Every row gives one point. The points of each table are mixes of a few directions, plus a little noise. How many directions does each table use, and how many do they share? Where both have some left over, give the other angles between the two spaces (their principal angles), to ten degrees, smallest first.

First:
[[-0.02  0.03]
 [ 0.20 -0.44]
 [-0.22  0.44]
 [-0.18  0.36]
 [-0.26  0.56]
 [ 0.48 -0.97]]
Second (4 x 2):
[[-0.53 -0.27]
 [ 0.14  0.07]
 [ 0.83  0.40]
 [-0.43 -0.21]]
Directions: first 1, second 1, shared 0; angles 90

First (8 x 4):
[[-0.22  0.44  0.38  0.26]
 [-0.62  1.28  1.14  0.78]
 [ 0.20 -0.42 -0.37 -0.26]
 [ 0.14 -0.28 -0.26 -0.18]
 [ 0.19 -0.39 -0.32 -0.23]
 [ 0.22 -0.45 -0.40 -0.28]
 [ 0.05 -0.10 -0.09 -0.06]
 [ 0.03 -0.07 -0.06 -0.05]]
Second:
[[-0.02  0.02  0.03  0.05]
 [ 0.61 -1.20 -1.06 -0.72]
 [-0.14  0.30  0.29  0.19]
 [-0.20  0.37  0.33  0.22]
 [-0.15  0.30  0.26  0.16]
 [-0.09  0.22  0.21  0.12]]
Directions: first 1, second 1, shared 1

First (10 x 8):
[[-0.70 -0.15 -0.30  1.04 -0.45 -0.04 -0.04  0.61]
 [-0.20  0.11  0.14  0.57 -0.18  0.14  0.08  0.06]
 [-0.41 -0.19 -0.43  0.05 -0.22 -0.24 -0.22  0.47]
 [ 0.39  0.35  0.24 -1.08  0.19 -0.04 -0.20 -0.54]
 [ 0.36  0.07  0.41  0.18  0.22  0.28  0.32 -0.42]
 [ 0.13 -0.18  0.02  0.22  0.13  0.09  0.25  0.03]
 [-0.55  0.41 -0.12 -0.11 -0.44 -0.18 -0.47  0.13]
 [ 0.79 -0.82  0.01  0.31  0.69  0.16  0.74  0.00]
 [ 0.83  0.22  0.27 -1.44  0.54 -0.02 -0.06 -0.74]
 [-0.65  0.20 -0.27  0.23 -0.48 -0.18 -0.36  0.34]]
Second (8 x 8):
[[-0.04  0.06  0.66  0.00 -0.05  0.41  0.26  0.37]
 [ 0.12  0.51  0.16  0.33  0.39 -0.40  0.19 -0.07]
 [-0.18 -0.98 -0.15  0.17 -0.18 -0.48 -0.60 -0.54]
 [-0.01  0.09 -0.39  0.23 -0.25 -0.22  0.53  0.11]
 [ 0.08  0.41 -0.02 -0.14  0.07  0.24  0.22  0.22]
 [-0.35 -1.23 -0.38 -0.61 -0.01 -0.09 -1.47 -0.83]
 [ 0.62  0.50  0.12  0.01 -0.16  0.41  0.16  0.42]
 [-0.27  0.62  0.00 -0.04  0.20  0.11  0.72  0.32]]
Directions: first 3, second 5, shared 0; angles 40, 50, 80

First, 9 rows:
[[ 0.59  0.72 -1.15  0.53  0.81  0.48 -0.46 -1.02 -0.04  0.27  0.00]
 [-0.54 -0.69  1.05 -0.47 -0.75 -0.41  0.44  0.96  0.03 -0.24 -0.03]
 [-0.24 -0.29  0.44 -0.24 -0.33 -0.20  0.20  0.41  0.02 -0.12 -0.01]
 [ 0.52  0.68 -1.03  0.47  0.74  0.40 -0.39 -0.94 -0.02  0.28  0.03]
 [-0.30 -0.40  0.60 -0.28 -0.45 -0.26  0.24  0.53 -0.01 -0.16  0.01]
 [ 0.36  0.45 -0.71  0.34  0.54  0.32 -0.30 -0.69 -0.02  0.18  0.03]
 [-0.22 -0.30  0.44 -0.19 -0.31 -0.18  0.18  0.42  0.02 -0.12  0.00]
 [ 0.05  0.09 -0.15  0.06  0.10  0.06 -0.04 -0.17 -0.01  0.03  0.00]
 [-0.23 -0.28  0.46 -0.20 -0.34 -0.17  0.20  0.43  0.01 -0.12 -0.03]]
Second (8 x 11):
[[ 1.04 -0.82  0.16  0.51 -0.39 -0.41 -0.43 -0.04  0.32 -0.76 -0.22]
 [ 0.17  0.07 -0.01 -0.09 -0.03 -0.10  0.14 -0.08 -0.11  0.40  0.05]
 [-0.57  0.03 -0.45 -0.07  0.25  0.25  0.30 -0.25 -0.15  0.13  0.02]
 [-0.63  0.36  0.47 -0.10  0.16  0.37 -0.35  0.62  0.32 -0.70  0.11]
 [ 0.58  0.53  0.92 -0.23 -0.30 -0.31 -0.26  0.52  0.01  0.41  0.15]
 [ 0.71 -0.08  0.39  0.03 -0.02 -0.26 -0.17  0.47  0.40  0.09  0.13]
 [-1.35 -0.01 -1.12 -0.06  0.05  0.49  0.56 -1.13 -0.85  0.13 -0.29]
 [ 0.09 -0.15 -0.34  0.00  0.24 -0.05  0.25 -0.09  0.10  0.30  0.07]]
Directions: first 1, second 4, shared 0; angles 60

First:
[[-0.23  0.13 -0.22 -0.45 -0.42 -0.28 -0.68  0.03 -0.37  0.04  0.93  0.25
   0.23  0.01  0.29  0.51 -0.29 -0.28]
 [ 0.47  0.01  0.47  0.66  0.48  0.62  0.89 -0.21  0.33 -0.07 -1.14 -0.13
  -0.04  0.06 -0.13 -0.59  0.18  0.48]
 [-0.30 -0.28 -0.34 -0.19  0.02 -0.46 -0.14  0.30  0.19  0.05  0.04 -0.24
  -0.36 -0.09 -0.35 -0.07  0.25 -0.23]
 [-0.54 -0.19 -0.57 -0.59 -0.33 -0.75 -0.73  0.35 -0.12  0.09  0.84 -0.06
  -0.22 -0.08 -0.14  0.36  0.04 -0.49]
 [-0.42 -0.51 -0.49 -0.17  0.17 -0.66 -0.01  0.49  0.40  0.06 -0.21 -0.46
  -0.67 -0.15 -0.66 -0.28  0.50 -0.29]
 [ 0.50  0.02  0.52  0.70  0.49  0.70  0.93 -0.26  0.33 -0.09 -1.17 -0.13
   0.00  0.06 -0.10 -0.58  0.17  0.50]
 [ 0.18 -0.02  0.18  0.27  0.20  0.24  0.37 -0.07  0.14 -0.03 -0.47 -0.07
  -0.05  0.02 -0.07 -0.25  0.10  0.18]
 [ 0.62  0.66  0.72  0.32 -0.14  0.96  0.13 -0.67 -0.48 -0.09  0.11  0.58
   0.88  0.20  0.85  0.29 -0.64  0.44]
 [-0.27  0.16 -0.26 -0.53 -0.47 -0.35 -0.78  0.03 -0.42  0.05  1.07  0.26
   0.24  0.00  0.33  0.60 -0.33 -0.32]]
Second (10 x 18):
[[-0.28 -0.10  0.30  0.26 -0.23 -0.58 -0.04  0.45  0.22 -0.01  0.69  0.63
  -0.31 -0.04  0.13 -0.12  0.25 -0.18]
 [-0.08 -0.38 -0.27 -0.31 -0.18  0.11 -0.16  0.07  0.15 -0.26  0.45 -0.58
  -0.30 -0.20 -0.27 -0.06  0.11 -0.26]
 [-0.06  0.21 -0.19  0.19  0.08  0.30  0.41 -0.46 -0.07 -0.32 -0.06 -0.16
  -0.28  0.04 -0.32 -0.22  0.14  0.00]
 [-0.34  0.25 -0.23 -0.23  0.06 -0.05  0.07 -0.29  0.00 -0.03  0.49 -0.03
  -0.33 -0.06 -0.19  0.06 -0.05 -0.18]
 [-0.04 -0.36 -0.29 -0.61  0.30  0.11 -0.17  0.10  0.32  0.31 -0.44 -0.83
  -0.12 -0.18 -0.29  0.04 -0.16  0.01]
 [ 0.18 -0.41 -0.02  0.10 -0.17  0.09 -0.02  0.23  0.18 -0.24  0.00 -0.28
  -0.08 -0.06 -0.12 -0.18  0.22 -0.03]
 [-0.83  0.27  0.52  0.40  0.71 -1.11  0.69  0.45  0.73  0.74 -0.11  1.04
  -0.90 -0.04 -0.15 -0.40  0.35  0.00]
 [ 0.10 -0.17 -0.04 -0.61  0.12 -0.04 -0.51  0.20 -0.01  0.52 -0.28 -0.29
   0.41 -0.03  0.24  0.38 -0.43  0.08]
 [-0.08  0.10 -0.31 -0.40 -0.10  0.22 -0.18 -0.30 -0.16 -0.12  0.39 -0.31
  -0.01 -0.03 -0.08  0.21 -0.19 -0.16]
 [ 1.44  0.55  0.51  1.21 -0.63  0.96 -0.05 -0.48 -1.36 -0.60 -1.13  0.81
   1.92  0.66  1.07  0.26 -0.22  0.74]]
Directions: first 2, second 5, shared 1; angles 30

First (9 x 24):
[[ 0.04  0.32 -0.06 -0.28 -0.19  0.51 -0.78  0.82  0.49 -0.29 -0.15  0.40
   0.29 -0.71 -0.21 -0.02  0.02 -0.29 -0.25  0.02  0.16 -0.01  0.06  0.17]
 [ 0.05  0.34 -0.07 -0.30 -0.21  0.55 -0.84  0.89  0.53 -0.32 -0.17  0.43
   0.31 -0.77 -0.23 -0.02  0.02 -0.31 -0.27  0.03  0.17 -0.01  0.06  0.19]
 [ 0.02  0.17 -0.03 -0.15 -0.10  0.28 -0.42  0.45  0.27 -0.16 -0.08  0.22
   0.16 -0.39 -0.12 -0.01  0.01 -0.16 -0.14  0.01  0.09  0.00  0.03  0.09]
 [-0.07 -0.56  0.11  0.48  0.33 -0.89  1.36 -1.44 -0.86  0.51  0.27 -0.70
  -0.50  1.25  0.37  0.03 -0.03  0.50  0.44 -0.04 -0.27  0.01 -0.10 -0.31]
 [ 0.07  0.51 -0.10 -0.44 -0.31  0.81 -1.24  1.32  0.79 -0.47 -0.24  0.63
   0.46 -1.14 -0.34 -0.03  0.03 -0.46 -0.40  0.04  0.25 -0.01  0.09  0.28]
 [-0.08 -0.62  0.12  0.54  0.37 -0.99  1.51 -1.60 -0.96  0.57  0.30 -0.77
  -0.55  1.39  0.41  0.04 -0.04  0.56  0.49 -0.05 -0.30  0.02 -0.11 -0.34]
 [-0.02 -0.18  0.03  0.15  0.11 -0.28  0.43 -0.46 -0.28  0.16  0.08 -0.22
  -0.16  0.40  0.12  0.01 -0.01  0.16  0.14 -0.01 -0.09  0.00 -0.03 -0.10]
 [ 0.02  0.16 -0.03 -0.14 -0.10  0.26 -0.39  0.41  0.25 -0.15 -0.08  0.20
   0.14 -0.36 -0.11 -0.01  0.01 -0.14 -0.13  0.01  0.08  0.00  0.03  0.09]
 [-0.02 -0.15  0.03  0.13  0.09 -0.24  0.37 -0.39 -0.23  0.14  0.07 -0.19
  -0.13  0.34  0.10  0.01 -0.01  0.13  0.12 -0.01 -0.07  0.00 -0.03 -0.08]]
Second:
[[ 0.05  0.06  0.07  0.03 -0.25 -0.15  0.69 -0.55 -0.27  0.04  0.04 -0.93
  -0.27  0.52  0.39 -0.05 -0.37 -0.18  0.18 -0.18  0.10 -0.17  0.20  0.03]
 [ 0.02  0.13  0.03 -0.04 -0.22  0.02  0.37 -0.26 -0.10 -0.02  0.00 -0.63
  -0.14  0.24  0.25 -0.07 -0.28 -0.23  0.06 -0.13  0.10 -0.13  0.15  0.06]
 [ 0.15  0.59  0.05 -0.33 -0.77  0.53  0.12  0.22  0.25 -0.41 -0.13 -1.14
  -0.07 -0.16  0.42 -0.15 -0.68 -0.83 -0.01 -0.34  0.43 -0.37  0.44  0.34]
 [-0.24 -1.10  0.00  0.70  1.15 -1.13  0.58 -1.05 -0.82  0.79  0.31  1.15
  -0.19  0.89 -0.38  0.21  0.85  1.35  0.27  0.41 -0.71  0.46 -0.63 -0.66]
 [ 0.01  0.08  0.04 -0.03 -0.13 -0.01  0.24 -0.17 -0.05 -0.03  0.00 -0.42
  -0.09  0.17  0.16 -0.02 -0.19 -0.15  0.07 -0.08  0.05 -0.09  0.11  0.04]
 [-0.01 -0.02 -0.02 -0.04  0.12  0.09 -0.43  0.33  0.16 -0.06 -0.04  0.54
   0.16 -0.30 -0.21  0.03  0.19  0.09 -0.11  0.10 -0.04  0.11 -0.10 -0.01]
 [ 0.07  0.44  0.00 -0.27 -0.51  0.43 -0.08  0.32  0.28 -0.31 -0.14 -0.63
   0.03 -0.29  0.23 -0.09 -0.41 -0.56 -0.06 -0.20  0.30 -0.24  0.29  0.25]
 [-0.12 -0.37 -0.14  0.08  0.70 -0.07 -1.02  0.64  0.23  0.18 -0.03  1.86
   0.40 -0.61 -0.78  0.13  0.85  0.67 -0.26  0.43 -0.35  0.42 -0.47 -0.24]
 [ 0.08  0.21  0.07 -0.06 -0.39  0.04  0.59 -0.38 -0.13 -0.08  0.01 -1.07
  -0.23  0.35  0.44 -0.08 -0.49 -0.40  0.13 -0.28  0.23 -0.25  0.29  0.14]
 [-0.04 -0.02 -0.11 -0.11  0.27  0.24 -1.04  0.87  0.42 -0.11 -0.11  1.29
   0.39 -0.80 -0.57  0.07  0.48  0.22 -0.27  0.26 -0.11  0.23 -0.22 -0.04]]
Directions: first 1, second 2, shared 1
